Each row of a before or after table is a point. One or more steps were done to the points. Then noise was added and the rows were shuffled. The steps act on how far a point lies along the listed directions, d1 being the first. What was done? A step turns or swaps two directions, mirrors them in a line or flattens them onto one, adds a multiple of one to another, or multiplies one. Angles are multiples of 10 degrees, from the lower direction toward the higher: turns from -170 to 170, lines from 10 to 170 but not 90. Use the fewest steps. Two steps may share a direction if one is a turn and the other turns, adds or multiplies; they go together, in the order done. Otherwise the lowest direction goes first.

Directions:
(1): [0.11 0.51]
(2): [-0.51  0.11]
Before (9 x 2)
[[ 0.07 -0.26]
 [-0.36  0.00]
 [-0.37 -0.17]
 [-0.24 -0.19]
 [ 0.09 -0.08]
 [-0.96  0.46]
 [ 0.16  0.59]
 [ 0.07 -0.38]
 [ 0.28  0.71]]
After (9 x 2)
[[ 0.19  0.97]
 [-0.06 -0.31]
 [-0.07 -0.31]
 [ 0.16  0.76]
 [-0.10 -0.47]
 [-0.07 -0.30]
 [-0.01 -0.06]
 [ 0.06  0.31]
 [-0.03 -0.09]]
Steps: multiply d1 by 1.3; multiply d2 by 0

Directions:
(1): [ 0.22  0.53  0.34 -0.33]
(2): [ 0.61  0.06 -0.42  0.07]
Before (12 x 4)
[[ 1.13 -0.11 -0.37 -0.01]
 [-0.14  0.38  0.09 -0.05]
 [-0.14 -0.37 -0.36 -0.05]
 [-0.44 -0.44  0.00  0.25]
 [-0.58  0.01  0.62 -0.20]
 [ 0.17 -0.48 -0.31  0.37]
 [ 0.04 -0.05 -0.03  0.13]
 [ 0.09 -0.20  0.08  0.21]
 [ 0.51  0.31  0.16 -0.06]
 [-0.21 -0.02  0.01 -0.10]
 [ 1.21 -0.25 -0.72  0.30]
 [-0.21  0.25  0.29 -0.44]]
After (12 x 4)
[[-0.12  0.31  0.23 -0.42]
 [ 0.94 -0.45 -0.59  0.09]
 [ 0.01 -0.07 -0.02  0.24]
 [ 0.67  0.24  0.05  0.05]
 [-0.35 -0.44 -0.29 -0.14]
 [-0.01  0.38  0.10 -0.02]
 [ 0.99 -0.57 -0.79  0.46]
 [-0.01 -0.13  0.19  0.22]
 [-0.63 -0.35  0.19  0.11]
 [-0.43  0.11  0.78 -0.39]
 [-0.01 -0.58 -0.28  0.35]
 [-0.22  0.10  0.02 -0.08]]
Steps: turn d1 and d2 by 20 degrees

Directions:
(1): [-0.42  0.75 -0.12  0.19  0.12 -0.13]
(2): [ 0.57  0.24 -0.01 -0.09 -0.07 -0.66]
(3): [ 0.32  0.41 -0.11 -0.43 -0.32  0.51]
(4): [0.44 0.15 0.24 0.65 0.17 0.32]
(5): [-0.03  0.13  0.70 -0.38  0.41  0.01]
Before (12 x 6)
[[-0.11  0.74  0.30 -0.08  0.55 -0.60]
 [ 0.21 -0.06 -0.14  0.50 -0.21  0.10]
 [ 0.21  0.35 -0.23  0.41 -0.16  0.61]
 [-0.02  0.57 -0.04  0.39  0.18 -0.03]
 [-0.08  0.23 -0.38 -0.40 -0.30 -0.38]
 [-0.14  0.33  0.38 -0.42  0.25  0.31]
 [ 0.00 -0.17  0.18 -0.87 -0.14  0.30]
 [ 0.09 -0.25 -0.33  0.02 -0.07 -0.03]
 [ 0.72  0.04 -0.15 -0.31  0.08  0.04]
 [-0.38  0.55  0.31 -0.55  0.01 -0.55]
 [-0.27 -0.15  0.48  0.17  0.23 -0.07]
 [ 0.19  0.21 -0.11  0.30  0.09  0.17]]
After (12 x 6)
[[-0.24  0.07  0.65  0.14  0.36 -0.13]
 [-0.12 -0.07 -0.36 -0.13  0.02 -0.37]
 [-0.43  0.09 -0.69 -0.21 -0.36 -0.36]
 [ 0.84  0.56  0.85 -0.29  0.09 -0.25]
 [ 0.04 -0.19 -0.46  0.31 -0.10  0.25]
 [ 0.77  0.33  0.74 -0.39  0.57 -0.90]
 [ 0.72  0.19 -0.22  0.05 -0.39  0.06]
 [-0.28 -0.29 -0.50  0.24 -0.34 -0.22]
 [ 0.22 -0.47 -0.20 -0.58  0.08  0.22]
 [-0.07  0.23  0.49 -0.51  0.12  0.86]
 [ 0.15  0.20 -0.16 -0.11  0.05 -0.82]
 [-0.07  0.49  0.64 -0.66  0.42 -0.01]]
Steps: turn d1 and d2 by 60 degrees; multiply d2 by 1.3; mirror d3 and d4 in the line at 160 degrees; multiply d5 by 1.6

Directions:
(1): [ 0.04 -0.03 -0.08  0.51  0.32  0.24 -0.09 -0.89 -0.04]
(2): [ 0.11  0.65  0.64  0.09 -0.07  0.49 -0.31  0.11  0.17]
(3): [-0.15 -0.32  0.03  0.41 -0.55  0.04  0.09  0.00  0.80]
(4): [-0.56 -0.25  0.41 -0.51  0.47 -0.11 -0.15 -0.21  0.38]
Before (11 x 9)
[[ 0.13 -0.53 -0.66 -0.55  0.06 -0.55  0.39  0.71 -0.56]
 [ 0.36 -0.14 -0.55 -0.49  0.28 -0.29  0.32  0.59 -0.77]
 [-0.79 -0.43  0.22 -0.46  0.31 -0.10  0.12 -0.15  0.47]
 [ 0.15 -0.22 -0.20  0.40 -0.09 -0.21 -0.01 -0.16  0.07]
 [-0.34 -0.12  0.16  0.01  0.02  0.17  0.10  0.01  0.19]
 [-0.02 -0.13  0.08 -0.42 -0.41 -0.34  0.07  0.73 -0.36]
 [-0.42 -0.46 -0.08 -0.22  0.39 -0.25  0.04 -0.33 -0.18]
 [-0.79 -0.47  0.36  0.01  0.30 -0.16 -0.05 -0.44  0.81]
 [ 0.20 -0.43 -0.39  0.34 -0.17 -0.02  0.05 -0.33  0.09]
 [-0.21 -0.48  0.11  0.32 -0.25 -0.29  0.19 -0.59  0.71]
 [-0.04 -0.35 -0.30  0.26 -0.01  0.03  0.17 -0.40  0.27]]
After (11 x 9)
[[ 0.18  0.33  0.20  0.55 -0.40  0.41 -0.14 -0.04  0.00]
 [-0.27 -0.60  0.03  0.52  0.31  0.28  0.04 -0.90  0.77]
 [-0.24 -0.70 -0.34  0.36  0.20 -0.22  0.05 -0.94 -0.18]
 [-0.11 -0.43 -0.04  0.71  0.46  0.37 -0.11 -1.26  0.37]
 [ 0.58  0.77 -0.20  0.48 -0.31  0.20  0.07  0.45 -0.70]
 [ 0.54  0.78  0.31 -0.12  0.05  0.03 -0.03  0.09 -0.67]
 [ 0.09  0.29  0.40 -0.08  0.25 -0.02 -0.28  0.08 -0.09]
 [ 0.15  0.36  0.45 -0.25  0.24  0.34 -0.42  0.03 -0.09]
 [ 0.21  0.57  0.34 -0.17  0.15  0.36 -0.16  0.18 -0.18]
 [ 0.46  0.38 -0.38  0.60 -0.35  0.36  0.23  0.03 -0.48]
 [ 0.00  0.11 -0.15  0.12 -0.03  0.16  0.19  0.15 -0.32]]
Steps: multiply d1 by 1.3; turn d1 and d2 by 130 degrees; turn d3 and d4 by -170 degrees
